Rows are points. Each copy is the shape, with its points in the same order, turned, moved and blurred by noise. Say if it was mirrored as well.

Shape (9 x 3):
34	-13	31
57	5	17
26	-45	6
-1	45	-7
20	-19	33
41	-11	-37
-21	-27	4
-78	-13	-34
-17	1	29
Copy 1 (9 x 3):
44	13	3
50	-6	-17
52	0	43
-16	-31	-33
34	20	6
35	-58	25
-10	14	36
-71	-16	54
1	26	11
Copy 1 is: only turned
Copy 2 (9 x 3):
12	54	16
2	77	-10
45	28	5
-46	16	2
12	40	30
16	23	-43
23	-3	29
-6	-74	24
-8	15	44
Copy 2 is: only turned
Copy 3 (9 x 3):
-20	-42	-49
13	-41	-65
-17	-67	-14
25	15	-17
-28	-35	-35
40	-61	-13
-26	-32	13
-5	1	75
-27	-2	-7
Copy 3 is: mirrored

Shape (8 x 4):
32	6	-4	51
-36	-2	8	1
-29	40	-19	-20
23	5	-34	17
-6	0	-77	-17
59	-53	-31	4
-16	16	-53	-34
1	-29	14	-42
Copy 1 (8 x 4):
36	-45	43	35
-9	-9	-23	30
-10	34	0	39
-2	-21	46	21
-55	13	52	28
-22	-60	61	-25
-48	33	25	17
-18	-9	-12	-29
Copy 1 is: mirrored
Copy 2 (8 x 4):
22	7	-21	-55
-15	-28	8	5
-36	-22	49	-22
-3	27	6	-40
-53	48	31	-18
34	75	-2	-7
-46	24	51	-13
21	5	38	31
Copy 2 is: mirrored
Copy 3 (8 x 4):
-11	57	-41	18
29	6	3	-16
9	30	14	-60
-31	31	-31	-16
-41	-1	-29	-64
-69	-3	-29	30
-28	4	2	-66
-13	-16	36	5
Copy 3 is: mirrored
Copy 4 (8 x 4):
-58	-14	-51	4
-12	-30	7	-11
-1	20	11	-42
-24	2	-56	-22
13	4	-55	-69
6	-20	-106	14
22	15	-24	-57
30	-16	-15	23
Copy 4 is: only turned

Shape (12 x 8):
-6	-28	18	-10	27	-60	50	24
-9	-120	-31	57	66	4	2	-2
39	12	52	27	11	-4	8	-30
32	2	-6	-18	-21	-1	32	55
-13	15	-13	32	-14	15	25	-30
-35	19	12	7	-5	36	-30	-16
7	-41	11	-23	-49	-34	35	17
4	51	-11	11	-16	36	-23	-54
-9	-106	-19	8	61	34	31	-20
13	-24	7	-17	-20	-35	23	29
-21	11	1	23	-8	69	5	-21
-14	-21	23	13	-32	-19	36	25
Copy 1 (12 x 8):
11	69	31	-2	-12	22	-1	69
-38	-24	64	19	-21	-2	-93	85
24	25	12	-1	-86	31	-12	-16
-23	33	-14	14	-3	31	44	33
27	15	37	15	-17	2	4	-15
-3	28	-12	7	-18	-42	-18	-35
-8	26	16	-13	-26	-14	47	62
26	-7	-7	-13	-14	-4	-15	-73
-68	-6	85	-13	-28	-2	-73	49
-5	35	2	0	-14	4	27	65
-24	1	30	25	-22	-19	-16	-56
7	48	24	29	-30	-16	33	42
Copy 1 is: only turned
Copy 2 (12 x 8):
0	-48	14	61	0	15	-57	28
-47	25	93	21	34	14	-62	-63
37	8	8	-38	3	-3	-28	44
-8	-14	-40	36	9	48	7	20
1	-30	12	-37	-8	-4	20	-12
-8	15	13	-17	-33	-36	39	11
-2	-33	11	37	-35	69	-8	27
36	2	-5	-52	-26	-20	49	-13
-20	10	104	31	55	18	-14	-29
1	-19	-6	42	-20	42	-18	17
-23	5	21	-36	2	-13	53	6
-28	-33	2	17	-24	34	-15	29
Copy 2 is: mirrored

Shape (14 x 9):
-3	-2	-7	-3	-17	-5	-7	16	4
5	9	-24	14	5	12	-4	3	-3
-6	-3	-27	-23	11	-21	-1	13	5
-21	31	-6	-14	-26	-35	-6	7	5
-19	-4	-2	-10	1	-8	-6	-84	-17
11	11	8	-12	13	11	15	13	6
7	1	-3	-11	9	8	4	-21	-71
15	14	-9	-17	6	9	15	7	7
4	-3	-20	8	-4	-14	4	-30	2
-18	-9	10	-7	0	12	0	3	-1
9	-12	-16	-28	-21	-2	4	9	-7
-8	0	-18	-21	18	-1	-7	19	-9
-12	-7	-10	77	-1	2	121	17	7
3	-3	37	5	-9	-51	-5	-3	-17
Copy 1 (14 x 9):
-14	4	-13	-1	-22	2	3	11	-4
-5	6	12	-8	-12	30	9	-3	-13
-3	10	0	4	-27	-15	31	-5	-11
-29	16	-25	40	-28	0	12	-4	-5
-19	-49	-5	9	-41	36	24	-61	26
-10	10	17	-2	6	-2	12	1	19
-6	26	19	-23	-51	38	8	-43	37
-20	9	22	-2	-3	0	21	0	9
-8	-23	15	11	-36	21	15	-17	-6
-2	-6	-16	-8	-12	11	10	0	23
-27	6	5	-10	-40	-5	19	11	9
0	23	-6	-14	-19	-5	24	-9	-1
64	-8	60	59	-12	58	21	70	33
1	1	-9	32	-45	-11	-35	-19	21
Copy 1 is: mirrored
Copy 2 (14 x 9):
-5	-10	27	-18	-9	12	-17	8	15
-1	-26	1	-12	-25	1	10	9	14
-23	10	4	-15	-18	16	-16	32	20
-3	9	43	2	-2	-7	-19	31	46
-4	1	-10	26	-5	-65	-21	34	-22
6	9	5	3	-7	25	12	-4	4
1	22	3	3	-63	-33	-9	-10	-12
-4	2	3	11	-15	25	8	6	13
3	-17	0	6	-18	-10	-17	38	1
-7	6	18	-15	2	-3	1	0	-6
-18	-2	22	3	-24	19	-28	6	3
-21	13	3	-25	-20	10	-2	8	16
56	-15	51	-7	-42	45	78	71	-50
46	28	27	-15	-10	-8	-41	21	11
Copy 2 is: mirrored
Copy 3 (14 x 9):
-6	0	-19	36	9	5	0	5	3
12	-6	-9	19	-9	-20	11	11	4
7	-11	-29	34	-6	15	25	-18	-4
-11	21	-11	66	9	0	13	-22	3
-19	-14	23	27	-51	-24	-27	-48	-2
2	5	4	3	-5	19	23	3	8
13	-16	15	-16	16	-25	-15	-47	6
3	-2	6	15	-2	14	26	6	-4
11	-13	4	38	-27	-10	-9	-13	-1
-19	-6	-13	13	-5	8	2	-1	21
-3	-23	-6	27	15	17	-1	-3	-18
-1	-8	-30	13	2	4	26	-16	3
53	-44	61	51	-5	19	26	42	98
14	34	-10	38	0	23	-31	-36	25
Copy 3 is: mirrored

Shape (16 x 11):
-31	5	29	-23	-1	-27	5	33	-7	17	17
41	29	-19	39	22	-10	37	2	-7	-27	20
43	30	55	21	-35	16	-21	-40	34	-24	-31
48	-4	3	-30	42	-29	-15	7	-36	22	-2
-29	-29	0	23	-8	-2	89	23	-52	-7	-28
-32	-62	-30	28	22	61	3	14	-23	77	-15
12	10	-19	-11	26	32	7	6	-79	-35	-19
16	29	-46	-4	-44	54	-12	4	46	12	-79
13	-27	14	-40	-33	8	-1	-4	66	36	21
-5	22	-34	-46	9	-37	9	15	33	-13	24
13	16	-15	-2	22	-10	33	-20	52	-56	-85
27	1	26	-24	62	-17	-34	-17	-21	-54	-26
21	-30	39	-13	3	-42	-36	-22	20	35	-50
41	-27	55	1	15	6	16	-1	-11	40	5
38	-25	-2	46	-26	-2	7	75	-19	-3	-10
-58	-23	-49	-54	-40	-32	19	4	-18	-5	5
Copy 1 (16 x 11):
-19	-11	-43	-23	24	20	-19	45	16	26	-20
-9	-5	10	47	52	20	-33	-26	13	-20	-20
-33	19	30	-28	9	-54	-5	-47	-39	22	-31
29	-32	-23	13	0	36	-21	-15	-6	44	14
-44	-24	-58	59	23	-3	38	16	55	-12	-39
-17	-48	-8	10	63	70	99	51	-20	19	-15
-52	-28	-46	46	-6	53	9	-29	-15	-15	10
-11	-12	33	-41	-20	9	58	-25	-27	-46	-74
11	42	26	-61	15	1	33	29	15	24	-1
22	9	-9	-33	14	25	-35	27	22	-35	2
-4	-47	17	-7	-10	-60	0	-36	5	-69	-12
-20	-49	-10	10	-17	-2	-41	-24	-31	18	51
36	-33	-7	-21	-9	-40	14	11	-36	56	-19
-8	-12	-3	6	30	5	17	-10	15	82	0
-32	-13	30	59	0	34	-2	29	19	26	-68
10	32	-68	-6	-17	29	13	62	10	-51	-2
Copy 1 is: mirrored
Copy 2 (16 x 11):
-13	30	26	6	2	22	-28	-16	26	-18	34
10	27	-2	19	-5	-4	42	29	8	51	3
49	-11	8	-34	36	-22	0	-12	-78	33	-10
22	10	33	12	29	39	24	54	11	2	59
-67	-12	0	-15	-80	-3	3	35	0	4	18
-3	-64	6	-36	-37	74	-48	24	64	44	14
9	1	0	-40	-25	37	70	49	10	-21	10
101	-51	18	-41	-56	-18	-2	-27	-2	34	14
25	-8	18	-7	16	15	-31	-64	-7	53	69
27	38	0	12	2	-27	9	-28	46	4	68
31	-36	27	-34	-9	-99	30	10	5	17	20
16	0	26	-23	66	-16	52	37	5	-31	22
36	-43	34	-3	48	-7	-45	25	-22	-1	58
-13	-7	45	-6	24	45	-9	21	-24	40	37
7	-31	25	60	-37	31	14	4	-8	16	-4
-3	5	-42	-17	-41	0	-16	-24	36	-39	85
Copy 2 is: only turned
Copy 3 (16 x 11):
30	6	18	-1	-4	-9	-24	47	-6	13	-30
-19	-34	-25	24	40	27	-45	-13	-2	-20	8
-34	-36	51	33	-3	-16	4	-13	21	-85	-15
-30	14	-10	-33	-14	-15	-62	-11	-33	4	-32
20	-63	-13	-57	57	27	6	41	-2	19	-37
-10	-42	0	-73	-60	50	-5	4	50	54	-19
-45	24	-36	-59	36	21	-6	11	12	-15	-17
-54	-38	2	7	-7	-43	7	-8	118	-4	-32
14	-48	27	-5	-52	-64	-37	25	29	-11	19
25	6	-9	13	25	-52	-51	7	16	15	11
-8	-43	27	-8	76	-31	-36	-46	72	-31	-33
-30	43	30	-37	41	-1	-53	-30	-7	-38	-18
-20	-20	75	-21	-27	-45	-33	-22	-8	2	-59
-12	-40	14	-32	-43	3	-45	13	-26	-25	-36
-62	-48	16	3	16	24	-38	59	5	28	-18
36	0	-1	-33	33	-55	18	35	11	60	10
Copy 3 is: only turned

Shape (17 x 12):
-39	-7	27	-25	25	-4	-45	7	-56	17	-89	29
-17	21	-41	-19	-44	17	0	-7	-9	24	2	-21
-15	-4	-77	-17	22	-21	0	16	-36	3	6	17
7	15	29	-21	-55	9	6	-4	-16	6	29	29
-30	-8	10	53	-4	-8	2	-9	-13	18	13	-1
-19	17	17	-5	22	20	12	-13	1	3	-7	30
-3	6	1	-15	23	-3	-22	25	13	-29	-6	12
17	-9	10	-7	2	27	22	15	15	22	19	19
19	-7	-16	-4	-9	-26	-5	-17	-8	-24	25	3
2	3	26	-21	10	-121	25	-9	-2	12	9	-1
11	-5	10	4	22	24	-16	8	-12	-5	-77	-29
0	-4	-27	25	21	22	20	3	10	-24	-37	24
2	-10	18	-18	-31	24	29	30	4	-43	26	-45
5	33	25	-11	4	26	18	15	-41	12	5	12
-30	4	-29	4	8	-11	22	-15	-11	6	26	20
3	-15	17	-16	0	28	18	-15	-12	4	-3	-3
7	-8	24	2	-76	9	14	6	6	-16	22	30
Copy 1 (17 x 12):
-1	-20	-39	-36	30	52	29	-52	-58	-28	19	19
3	4	14	6	-17	18	-12	-12	-17	70	-36	5
31	36	57	-12	23	20	22	-48	8	21	-22	15
-29	-1	-22	10	-19	18	-21	-31	27	61	26	-19
-39	22	18	-34	-25	19	-1	20	13	12	6	18
-11	24	-25	18	-11	3	-1	-17	3	-7	10	20
-3	19	1	8	28	-21	19	-14	-7	-3	9	-21
-10	27	12	19	-28	-23	-16	-24	-3	28	42	3
11	-3	24	-11	18	-9	-1	-1	38	34	7	-8
-2	3	-10	-97	27	-46	-34	-45	54	6	-6	-9
3	-44	1	-3	-4	-8	23	-3	-61	-18	5	17
-8	8	15	17	-9	-24	47	-9	-6	-4	3	38
12	-9	7	9	-55	-29	12	7	6	39	4	-64
-21	-8	1	19	-32	19	-22	-45	4	-3	13	-9
5	42	14	-8	-14	12	1	-16	33	22	-13	21
17	-4	-10	6	-34	2	-9	-10	-3	19	27	7
-41	0	-16	5	-25	-7	15	-13	30	80	34	-21
Copy 1 is: only turned
Copy 2 (17 x 12):
-21	-85	12	9	20	-25	16	5	-45	51	-11	41
20	18	-18	41	-12	-45	16	-9	43	19	29	6
-45	-1	-36	-2	-25	-57	-22	-26	-6	-3	32	8
45	4	-26	19	53	-12	10	-2	12	9	34	-28
12	8	12	44	3	2	-1	-17	-18	-33	-15	-2
10	-33	-12	19	-2	20	-25	1	12	13	9	-12
-6	0	-30	-17	6	19	-16	-5	6	28	9	26
24	-7	-7	-1	10	8	-21	13	32	-17	47	0
5	9	-48	-14	-6	-8	22	-19	1	-14	6	-12
23	-9	-100	34	-14	0	17	16	-79	-35	31	8
18	-40	29	-19	-34	14	31	0	-3	32	10	42
-33	-19	5	-3	-33	31	-2	-33	17	6	33	-5
34	68	3	-21	-3	11	10	26	6	28	32	-19
49	-26	-5	-8	6	-17	-26	0	-3	21	32	-22
-13	3	-28	35	-9	-22	-24	-7	4	-19	13	-27
17	-13	4	1	-3	-5	10	26	22	4	14	-13
27	27	-9	10	55	18	36	-18	17	4	49	-34
Copy 2 is: only turned
